Each row of a before or after table is a point. The points were changed in one or more steps. Then noise was added and the rows were shuffled. The steps act on columns, c1 being the first. What was done? A step turns or swaps two columns, mirrors them in a line or flattens them onto one, adds a multiple of one to another, or multiplies or shifts one. Angles are multiples of 10 degrees, from the lower column toward the higher: turns from -170 to 170, lines from 10 to 170 but not 90. Use the fewest steps. Two steps may share a column if one is a turn and the other turns, adds or multiplies; they go together, in the order done. Otherwise the lowest column goes first.

Before, 14 rows:
[[ 3.8 -3.6]
 [ 2.8  0.5]
 [ 4.4  0.0]
 [-1.2 -4.7]
 [-5.0  1.4]
 [ 1.1  0.5]
 [-3.7  4.2]
 [ 2.7  1.7]
 [-9.9  6.2]
 [ 4.0 -0.1]
 [-1.0  9.3]
 [ 0.1  0.4]
 [ 5.5 -1.6]
 [ 0.7 -0.2]]
After, 14 rows:
[[-3.5  3.6]
 [ 4.3 -3.8]
 [ 1.6  2.9]
 [ 6.1 -9.7]
 [-0.4  0.6]
 [ 0.5  1.3]
 [ 9.1 -0.9]
 [ 0.1  3.9]
 [ 0.1  4.3]
 [-4.6 -1.3]
 [ 0.3  0.0]
 [ 0.5  3.0]
 [ 1.5 -4.8]
 [-1.4  5.5]]
Steps: swap c1 and c2

Before (10 x 3):
[[ 4.5 -3.9  0.4]
 [ 3.9 -3.9 -3.6]
 [-4.7 -1.4 -1.7]
 [ 2.9 -3.5 -3.6]
 [ 4.5 -3.1 -1.9]
 [ 3.2  5.2 -0.7]
 [ 3.7 -3.3  0.4]
 [ 1.7 13.8 -1.1]
 [ 0.9 -1.8 -0.5]
 [ 2.5 -2.7 -2.8]]
After, 10 rows:
[[ 2.2  4.6 -0.7]
 [ 1.3 13.1 -1.0]
 [-3.3 -2.7 -1.8]
 [ 2.0 -6.1 -3.6]
 [ 1.8 -4.6 -2.8]
 [ 3.3 -3.8  0.3]
 [ 2.7 -6.2 -3.7]
 [ 3.2 -4.3 -1.7]
 [ 2.7 -3.1  0.3]
 [ 0.5 -2.2 -0.5]]
Steps: multiply c1 by 0.7; add 0.7 times c3 to c2

Before, 9 rows:
[[-6.1 -6.5 -3.8 -2.3]
 [ 2.4  4.9 -3.5  5.0]
 [ 4.6 -5.4  0.1  5.0]
 [-3.7 -1.8  2.0 -0.4]
 [-6.1 -0.7 -1.9  3.1]
 [-1.2  4.3  3.4  5.1]
 [-3.4 -5.7  3.2 -4.3]
 [-2.5  3.8  0.4  1.8]
 [-7.7  2.3 -1.5  2.7]]
After (9 x 4):
[[ 3.3 -5.4  2.9  5.2]
 [-7.1 -6.4 -1.1 -2.7]
 [-0.2  5.0  4.4  4.8]
 [-0.6 -5.6 -4.5 -4.4]
 [-6.9  2.4 -3.9  2.8]
 [ 1.3  4.1 -3.2  5.3]
 [-1.6 -1.8 -4.2 -0.3]
 [-6.1 -0.7 -2.4  3.2]
 [-1.6  4.0 -1.6  1.6]]
Steps: mirror c1 and c3 in the line at 20 degrees

Before, 14 rows:
[[ 0.2  0.5 -5.0  4.5 -2.5  0.6]
 [-3.1 -4.7 -2.6  2.2 -4.9 -0.2]
 [ 2.2  2.9 -5.6 -1.4  2.1  1.4]
 [-6.7 -5.5 -6.1  1.9 -0.2 -0.4]
 [ 0.4  1.5 -2.4 -3.7 -4.5  1.5]
 [ 1.8 -2.4  1.2  2.8  5.1 -8.7]
 [-4.3 -2.9  1.4  3.3 -0.2 -2.0]
 [-4.2  4.3 -3.5 -2.0  1.1 -4.8]
 [-1.8  1.2 -4.4  2.2  4.3 -5.9]
 [-7.4 -4.9  5.0  2.2 -0.5 -1.4]
 [ 2.8 -3.0  1.5 -4.5  1.8 -1.0]
 [-5.0 -2.6 -3.2  4.3 -3.9 -4.9]
 [-7.4 -3.9 -5.2  3.4 -4.1 -7.8]
 [ 1.3  2.0  4.0 -5.3  5.0 -9.6]]
After, 14 rows:
[[ 2.3  2.8  0.5 -1.5 -2.2  5.7]
 [ 5.4  2.0 -8.6 -5.3 -1.9 -5.5]
 [ 1.8 -3.1 -0.7 -4.3 -2.9 -1.7]
 [-2.4  0.4 -0.4  4.3 -0.2  4.8]
 [ 5.0 -2.3 -8.3  3.1 -1.9 -2.6]
 [ 1.2  4.4 -5.4 -2.2  4.1  2.1]
 [ 0.3 -4.9 -0.4  2.5  6.9 -5.3]
 [-4.4  1.2  0.8 -3.6 -0.6  2.5]
 [-0.7 -2.7 -1.9  3.0  4.3 -1.3]
 [ 4.6  1.6 -6.4  2.5  1.5  3.0]
 [-4.0 -3.5 -8.5  3.9  7.5  3.7]
 [-3.8 -2.7 -5.5  4.5  4.8  2.1]
 [ 0.1 -5.3 -1.9  1.8  6.7  5.6]
 [-5.1 -4.1 -0.8  2.5  3.0  2.9]]
Steps: turn c1 and c5 by -90 degrees; turn c3 and c6 by -80 degrees

Before (10 x 8):
[[ 2.6  2.2 -5.5 -2.0 -4.4 -3.6  0.3 -0.3]
 [-1.3  0.8  0.7  3.8  5.3 -4.0  0.8 -0.4]
 [ 2.9 -1.6  2.6 -1.9 -2.9  6.2  3.7 -2.0]
 [-4.3 -4.5  3.1  4.7 -0.4  0.9  3.3 -1.9]
 [ 3.1  2.4 -2.9 -0.9 -0.1  2.9  0.0  3.4]
 [-3.4  3.0 -2.6  5.4 -0.4 -3.1 -3.5 -5.7]
 [ 3.2 -3.8  2.6  2.6 -1.6  1.1 -1.2  3.6]
 [ 1.7  3.3  2.4 -3.1 -1.0 -1.2 -0.3  3.9]
 [ 4.0 -3.7 -0.4  2.0  2.9 -1.0  3.6 -2.6]
 [-2.9 -1.2 -1.4 -2.2  1.9  5.2 -4.3 -5.4]]
After, 10 rows:
[[ -3.5   2.9   6.3   5.2  -0.5  -9.4  -3.5  -0.6]
 [ -1.3   0.8   0.0   3.9   5.4 -11.8   0.5  -0.6]
 [  2.8  -1.7   0.6  -2.0  -2.9  18.6   3.8  -3.2]
 [  2.6   2.2   2.9  -1.8  -4.3 -10.8   0.2   4.4]
 [  1.7   3.4  -4.6  -3.0  -1.0  -3.5  -0.1  -0.1]
 [  3.3   2.3  -1.6  -0.8   0.0   8.7   0.0   4.2]
 [ -4.3  -4.6   0.2   4.7  -0.4   2.7   3.4  -3.7]
 [  3.9  -3.5   2.5   2.1   2.9  -3.0   3.7  -1.0]
 [  3.2  -3.8  -4.4   2.6  -1.5   3.2  -1.1  -0.7]
 [ -3.0  -1.1   5.4  -2.3   2.0  15.6  -4.4  -1.5]]
Steps: mirror c3 and c8 in the line at 120 degrees; multiply c6 by 3

Before (11 x 9):
[[ 9.9  6.7 -2.7 -3.9 -0.2 -0.9 -2.0 -0.6 -2.7]
 [-3.2 -5.4 -2.6 -2.1 -2.5 -1.0 -4.1 -3.7 -1.6]
 [-5.2 -0.9 -1.1 -7.2 -3.8  0.0 -2.9  2.1  6.9]
 [-3.2  0.8  2.2 -0.3 -6.0  1.1 -2.5 -0.5 -2.8]
 [-2.8 -0.2  0.6 -5.7  0.6  1.5  0.5 -1.5 -4.6]
 [ 2.3  0.5  2.0 -3.9  0.2  4.3  2.4 -3.4  4.0]
 [-4.3 -3.0  0.9 -4.2 -1.5  1.1 23.1  1.4  3.0]
 [-4.6 -1.2  2.5 -2.3  2.2 -2.0 -4.7  0.5  1.6]
 [ 2.0 -3.7  2.6 -2.1 -3.2 -1.6 -4.6  2.2 -0.9]
 [-3.5 -3.5 -2.0 -0.6 -0.6  4.1 -4.2  3.3 -1.4]
 [-4.0  0.2 -1.8  0.9 -0.1 -0.9 -4.2 -1.1  2.4]]
After, 11 rows:
[[  1.5   6.3   2.9  -2.3  -0.6  -1.9  -1.3   2.4   1.5]
 [ -4.2   3.1  -1.9   1.1  -2.7  -0.9   1.4  -1.0  -2.3]
 [ -0.3   7.3  -2.5  -2.5   1.3  -1.0  -1.2  -3.7  -3.7]
 [ -8.3   3.8  -1.3  -7.5  -1.7   0.2  -2.4   2.3  -0.7]
 [  0.9   3.0   2.4  -0.4  -3.5   1.3  -5.3  -0.6  -4.5]
 [ -2.5  -2.1   2.1  -4.0   1.2   4.3  -0.7  -3.3   3.9]
 [ -3.8   3.7   2.2  -2.2  -1.2  -2.1   3.3   0.8  -3.1]
 [ -5.2 -14.6   0.9  -4.2  16.2   1.1  -8.8   1.3  -2.4]
 [  7.0  -2.8  -2.4  -4.0  -6.5  -1.3   0.8  -0.5   7.1]
 [ -1.0   5.3  -1.9   0.2   0.0   4.1   0.8   3.4  -3.6]
 [  2.6  -0.2   0.7  -6.1   0.5   1.7   0.6  -1.5  -4.4]]
Steps: turn c1 and c9 by 60 degrees; turn c5 and c7 by 110 degrees; turn c2 and c5 by -130 degrees

Before, 8 rows:
[[ -0.7  -6.5   0.3  -0.5  -4.0   2.7   3.6   2.9  -7.2  -1.5   0.7]
 [ -1.3  -5.0   7.3   4.3   0.8   0.0   3.4  -0.3   1.0  -9.0   0.2]
 [  1.9  -1.4  -6.7   2.7  -3.0  -5.8   4.6   2.1   1.4  -1.5   5.7]
 [  0.0  -1.2   5.1  -0.5  -1.0  -0.4  -1.1  -0.2   1.2   3.9   6.6]
 [ -0.9   4.4  -3.6   0.6  -4.4  -0.7   4.7  -3.9  -2.2   1.1   0.3]
 [  1.3  -5.9   3.6 -10.0  -2.1   1.0   0.8   4.1  -6.8   5.2  -1.1]
 [  0.8  -1.2   6.5   3.9  -3.7  -1.7   1.4   7.8  -1.6   5.3  -0.1]
 [  8.7  -0.7  -1.5   3.1  -3.5  -3.6  -1.1  -4.4   1.4   4.9  -1.6]]
After:
[[  4.4  -1.0   0.7  -3.5   2.2  -0.6   5.4  -5.8   0.4   1.3   0.3]
 [ -6.1   1.0 -10.3   3.9  -4.7   0.9   3.0  -0.6   6.3   5.3  -1.1]
 [ -2.2  -2.1   3.0  -6.6  -3.1  -5.9   3.8  -2.3  -3.0  -1.5   5.7]
 [ -4.1   4.8   4.6   7.1   0.6  -0.3   2.9   0.8  -2.3  -8.9   0.3]
 [ -5.9   4.7  -0.6   0.6  -4.0   2.7   5.9  -2.5   5.4  -1.4   0.8]
 [ -1.2   0.5  -0.5   5.0  -0.1  -0.6  -1.6  -1.0  -1.3   3.8   6.8]
 [ -3.3 -12.9   3.1  -1.5   2.8  -3.5  -1.4  -4.9  -0.6   4.8  -1.6]
 [ -1.6  -0.8   3.8   6.7  -8.7  -1.9   1.9  -0.5   1.0   5.0  -0.2]]
Steps: turn c1 and c2 by -110 degrees; multiply c2 by 1.6; swap c3 and c4; turn c5 and c8 by 70 degrees; mirror c7 and c9 in the line at 170 degrees

Before:
[[-2.5 -0.8  3.8 -0.5  7.0 -4.7 -1.0 -3.1  3.0 -1.2  0.8 -2.0 -4.0 -3.3]
 [-1.1  4.3  0.0 -1.3  2.1 -2.9 -5.9  4.1  2.3  5.1 -2.8 -0.5 -1.6 -2.3]
 [ 0.4 -5.4 -4.6 -4.9 -2.7  0.4 -0.3 -1.4 -4.3 -4.7 -2.6 -3.4 -2.7  0.4]
 [ 4.2  3.0  1.5  2.7  3.9 -2.5  1.2 -0.3 -1.5  5.8 -4.2  4.3  4.8  3.1]
 [-2.8  0.2 -0.4  4.7 -1.5 -4.5 -1.1 -0.4 -1.0 -6.0 -6.6  1.3  6.8  2.8]
 [ 1.0  4.5 -0.8 -2.4  2.8 -6.8  3.2  3.0 -4.0 -1.0 -6.7  0.3 -0.7 -3.2]
 [ 1.3 -3.0 -1.3 -6.9 -2.5 -6.2  0.6  2.0 -0.4 -0.4 -0.7 -3.2  0.1  3.9]
 [ 1.5 -4.1 -4.6 -1.8 -3.1  2.5  2.6  6.7 -1.6  3.2 -5.7 -6.8  5.0  4.5]
 [ 2.8  6.3 -6.6 -3.4  3.8  4.9 -5.9  8.0  5.3  3.0  2.7  1.0 -1.8  8.9]
 [-6.3  1.2  4.0 -5.3 -2.3  4.8  1.9  2.0 -0.5 -1.5 -9.8 -2.3 -2.8  5.4]
 [-7.1 -0.8  3.9  0.1 -0.4 -0.5 -2.5  3.0 -2.3 -5.1 -2.4  1.6  7.2  0.5]
 [-1.9  0.5 -5.7 -8.8 -1.4  5.2  3.9 -4.0  3.4 -4.1 -9.1  0.4  1.4  5.3]]
After (12 x 14):
[[-2.0  3.2 -0.1  4.4 -6.3 -4.3 -1.9 -0.6  1.6 -5.8 -6.2 -0.7  2.8 -2.7]
 [ 5.0  4.8  1.3  2.2 -5.3 -2.4 -2.1 -0.3  3.8  5.8 -4.3 -3.0 -2.8 -0.3]
 [-6.6 -0.2  4.3 -0.2 -7.4 -0.3 -0.8  2.8  3.3 -5.2 -2.4 -0.6  2.0 -3.8]
 [ 5.5  3.7 -6.2 -3.4  0.9  5.3 -1.9  8.1 -4.1  2.9  2.8 -3.9 -4.2 -9.1]
 [ 2.4 -8.0 -1.5 -6.9  0.4 -5.7 -2.7  1.5 -1.3 -0.8 -0.3  3.4  2.5 -2.1]
 [ 3.1 -5.4 -4.5 -1.6 -4.6  2.4 -5.0  6.4 -2.3  3.3 -5.9  6.8  3.6 -0.4]
 [-4.2 -2.9  3.7 -5.1  3.1  4.7 -6.9  2.4 -0.7 -1.9 -9.5  2.5  1.9 -3.1]
 [-3.2 -0.7  3.8 -0.5  2.8 -4.8  2.4 -2.9 -3.6 -1.0  0.5  0.4 -7.8  0.7]
 [ 0.3 -9.1 -4.5 -4.9  2.8  0.0 -0.1 -1.3  2.2 -4.8 -2.9  4.9  2.3 -0.8]
 [-1.6  3.8  0.4 -1.2  1.0 -2.4  5.6  3.9 -2.5  5.4 -2.3 -0.3 -2.1 -3.4]
 [ 0.3 -5.3 -5.8 -9.0 -1.3  5.1 -6.7 -4.0 -2.9 -4.6 -9.7 -2.3  1.2 -0.8]
 [-0.2  3.0 -0.6 -2.2  0.1 -7.0  0.9  2.9  3.4 -0.8 -6.7  1.6 -2.9  4.6]]
Steps: turn c1 and c14 by -20 degrees; turn c7 and c14 by 130 degrees; add 0.7 times c4 to c2; mirror c5 and c13 in the line at 130 degrees; turn c9 and c12 by -150 degrees

Before:
[[ -0.9   2.3  -1.4   3.3  -4.1  -6.0  -4.6   3.6   4.2  -7.0  -2.0   5.7
    1.3  -0.7   2.8   2.7   2.1   1.4]
 [ -1.5  -4.9  -0.4   2.1   2.7   2.3  -2.3   2.9   5.1  -5.8   3.5  -3.5
   -1.9   0.3  -1.0  -4.1   1.7   0.4]
 [  3.7  -3.9   3.0  -0.9  -4.1   3.6  -6.7   1.5   5.7  -1.9  -4.0   4.9
    1.4  -6.4  -3.0   5.8   1.5   2.5]
 [ -7.0   3.8  -0.9  -3.9  -5.2  -0.9  -0.7   2.8  -4.5  -1.9  -3.7  -1.5
   -3.9  -1.7  -4.7  -2.7   3.5   7.5]
 [  2.5  -5.4   1.2   5.9   2.4   4.5  -3.5  -3.2   1.9   3.0   5.5   5.3
   -5.0   5.1   3.2  -4.3  -1.9   0.2]
 [ -5.5  -1.5   2.7   4.2  -5.1   0.4 -11.5  -7.1   5.7  -0.3  -1.3   0.8
    1.0   2.9  -1.9   7.1  -2.2   4.5]
 [ -0.2   1.7  -3.7  -3.6   6.3   3.1  -5.3   3.9   2.7  -2.2  -1.2  -4.8
   -4.4   2.4   3.3   4.0   2.0   6.5]
 [  3.4  -1.4   1.6  -2.5   4.1  -1.3  -0.7  -1.2  -4.3  -1.8  -2.0  -4.0
   -7.0   1.9   2.6   0.0  -2.5  -3.4]
 [ -6.4   4.1   0.8  -4.2   0.8  -1.2   0.2   0.0   3.3   3.4   0.5   4.1
    4.8   5.4   3.0   0.5  -3.3  -0.3]]
After:
[[  3.6   3.2   2.8  -0.8  -1.9   3.5  -6.8   1.6   5.7  -1.9  -4.2   5.0
    2.6  -6.3  -3.0   4.7   3.7   5.0]
 [ -5.7   1.3   2.6   4.1  -3.3   0.4 -11.5  -7.1   5.9  -0.2  -1.3   0.7
    1.6   2.8  -1.7   7.8   0.3   8.9]
 [ -7.1  -2.4  -1.1  -4.0  -3.1  -0.9  -0.6   2.9  -4.6  -1.9  -3.7  -1.6
   -5.1  -1.6  -4.6  -3.5   2.3  14.9]
 [ -1.0  -2.4  -1.3   3.3  -2.0  -6.0  -4.5   3.4   4.1  -7.0  -2.2   5.5
    0.5  -0.7   2.9   1.6   3.0   2.9]
 [ -6.4  -5.3   0.8  -4.1   2.9  -1.0   0.0   0.1   3.3   3.5   0.6   4.3
    3.1   5.5   3.3   1.5  -2.9  -0.6]
 [ -0.1  -0.1  -3.8  -3.4   8.3   3.0  -5.4   4.0   2.7  -2.3  -1.2  -4.9
   -4.7   2.6   3.5   3.3   3.2  13.0]
 [  2.5   6.7   1.2   6.0   4.6   4.5  -3.5  -3.1   1.9   2.9   5.3   5.5
   -3.0   4.8   3.3  -3.5  -3.2   0.4]
 [ -1.4   5.2  -0.4   2.1   4.8   2.3  -2.3   3.0   5.2  -5.7   3.6  -3.6
   -0.2   0.4  -0.7  -4.7   0.1   0.8]
 [  3.3   3.6   1.7  -2.5   5.9  -1.3  -0.6  -1.3  -3.9  -1.8  -1.9  -3.9
   -6.2   1.9   2.5   0.9  -2.4  -6.7]]
Steps: mirror c2 and c13 in the line at 100 degrees; shift c5 by 2.0; turn c16 and c17 by 20 degrees; multiply c18 by 2

Before:
[[  0.6  -0.4   3.7  -3.8   5.8  -2.9   2.7  -2.0  -1.9   2.3  -2.1   3.3
    0.6   3.1  -2.9   1.2   6.4 -10.0   1.2  -7.8]
 [ -5.2  -4.7   3.8   2.4   0.1  -3.5  -0.2   0.4  -4.2  -2.7  -0.9   1.4
   -0.4  -0.9   0.7  -5.6   1.3   3.1   1.1  -3.9]
 [ -6.7  -6.5  -1.9   3.5  -8.2  -3.3   1.3   5.5   7.2   1.4   1.6  -4.7
    0.1   4.7   0.4  -2.1  -1.2  -1.3   3.5  -1.9]
 [  5.2  -7.3   0.5   0.2  -3.9   4.0   2.8   0.8   7.1   2.5  -3.2   5.2
   -2.6   4.6   8.1  -3.8  -2.1  -0.8  -5.2  -9.4]
 [  0.9  -0.6   2.4   4.4   0.0   1.4   3.3   7.3  -3.0   2.9   3.5  -1.5
   -1.4  -6.0   3.3   0.7   5.0   1.2   1.4   4.7]
 [  6.0  -6.3  -1.5   1.2  -4.8  -0.2   2.2  -3.1  -2.9  -6.7   5.4  -1.2
   -4.1  -2.8  -3.2   2.9  -2.5   0.0  -1.1   4.9]
 [  6.2   0.5  -3.0   3.7   3.8  -9.0  -3.8   3.3   1.0   0.0  -2.6  -1.6
   -0.2   4.6   4.3  -0.8   3.2  -7.0   1.3  -3.2]
 [  0.5   7.8  -2.7  -5.8  -0.4   2.4  -8.7   3.8   2.5  -1.1   3.4  -0.9
   -0.4   6.0   5.2  -1.4  -4.7  -1.7   4.5   3.0]
 [ -4.4  -4.6   0.3  -0.7   9.0  -0.9   2.5  -4.3   3.1   1.8  -1.2  -4.1
   -3.6   0.4  -0.3   0.8   4.0  -3.7  -1.9  -0.3]
 [ -2.1  -4.6  -0.5   2.1   4.0  -8.5   2.9  -0.8   2.3  -1.5  -3.5  -2.3
   -1.5   1.2   5.6   6.7   3.8  -5.9  -6.1  -2.6]
 [  1.4  -1.8  -2.3   1.0  -5.1  -1.8   2.2   0.8   3.8   0.2  -5.6   1.3
    3.0   8.5  -0.4  -5.0   2.1   1.8  -1.3  -5.1]
 [  2.5  -5.9  -0.9   3.6  -0.8  -0.7  -0.5  -0.2   4.5  -0.7   4.8   4.5
    2.1   3.3   1.3  -2.5   8.4   8.0  -2.6   5.8]
 [  5.7  -2.6   5.1   2.9   0.8 -13.2   2.8  -3.3   1.4   3.4   0.1  -1.3
   -1.9  -5.5  -2.9  -1.3   0.7   1.9   1.9  -7.2]]
After (13 x 20):
[[  6.1  -6.0  -1.4   1.4  -4.9  -0.3   2.3  -3.2  -3.3  -6.0   4.5  -1.0
   -4.0   3.8   3.0   2.8  -2.8   0.1  -0.8   4.6]
 [ -5.3  -4.8   3.8   2.5   0.6  -3.7  -0.2   0.3  -4.6  -2.0   0.4   1.3
    0.1  -1.3  -0.4  -5.8   1.3   3.3   1.4  -3.8]
 [  5.6  -2.5   4.7   3.1   0.5 -13.2   3.1  -3.2   1.5   3.2   5.4  -1.1
   -1.9  -1.7   2.9  -1.6   0.4   1.9   2.3  -7.4]
 [  2.4  -6.2  -1.0   3.6  -0.6  -0.7  -0.6  -0.4   4.4  -0.7  -1.8   4.5
    2.0   5.8  -0.7  -2.5   8.5   7.9  -2.9   6.0]
 [ -2.0  -4.2  -0.4   1.8   3.8  -8.3   2.9  -0.9   2.3  -1.4  -2.5  -2.1
   -1.2  -2.7  -5.4   6.4   3.7  -6.3  -6.2  -2.7]
 [ -6.5  -6.4  -1.5   3.5  -8.2  -3.4   1.4   5.5   7.7   1.6  -3.8  -4.4
    0.0   3.1  -0.5  -2.3  -1.0  -1.0   3.9  -1.6]
 [ -4.7  -4.5   0.5  -0.6   9.3  -1.0   2.5  -4.2   3.0   1.9  -0.9  -4.4
   -3.3  -1.0   0.5   0.9   4.2  -3.9  -1.9  -0.4]
 [  0.8  -0.4   2.1   4.3   0.3   1.4   3.1   7.1  -2.9   3.2   6.6  -1.3
   -1.8   1.4  -3.2   0.7   4.9   1.2   1.2   4.5]
 [  1.5  -1.5  -2.5   1.5  -5.1  -1.9   2.3   1.2   3.8   0.0 -10.3   1.6
    3.1  -2.7   0.4  -4.8   2.4   1.8  -1.0  -5.0]
 [  5.1  -7.7   0.1   0.0  -4.1   3.8   2.9   0.7   6.7   2.4  -5.7   5.1
   -2.7  -1.6  -8.2  -4.1  -1.9  -0.6  -5.5  -9.7]
 [  6.1   0.7  -3.4   3.6   3.8  -9.1  -4.0   3.3   0.9  -0.2  -4.9  -1.9
   -0.2  -0.7  -4.5  -0.9   3.4  -7.0   1.4  -3.5]
 [  0.7   7.6  -2.8  -5.8   0.3   2.2  -8.8   3.7   2.6  -1.3  -3.7  -0.8
   -0.5   5.3  -5.5  -1.4  -4.7  -1.8   4.8   2.9]
 [  0.8  -0.8   3.8  -3.9   6.0  -3.2   2.7  -2.2  -1.7   2.1  -3.5   3.8
    0.7  -0.9   2.5   1.1   6.4 -10.0   0.7  -7.7]]
Steps: turn c11 and c14 by 70 degrees; multiply c15 by -1
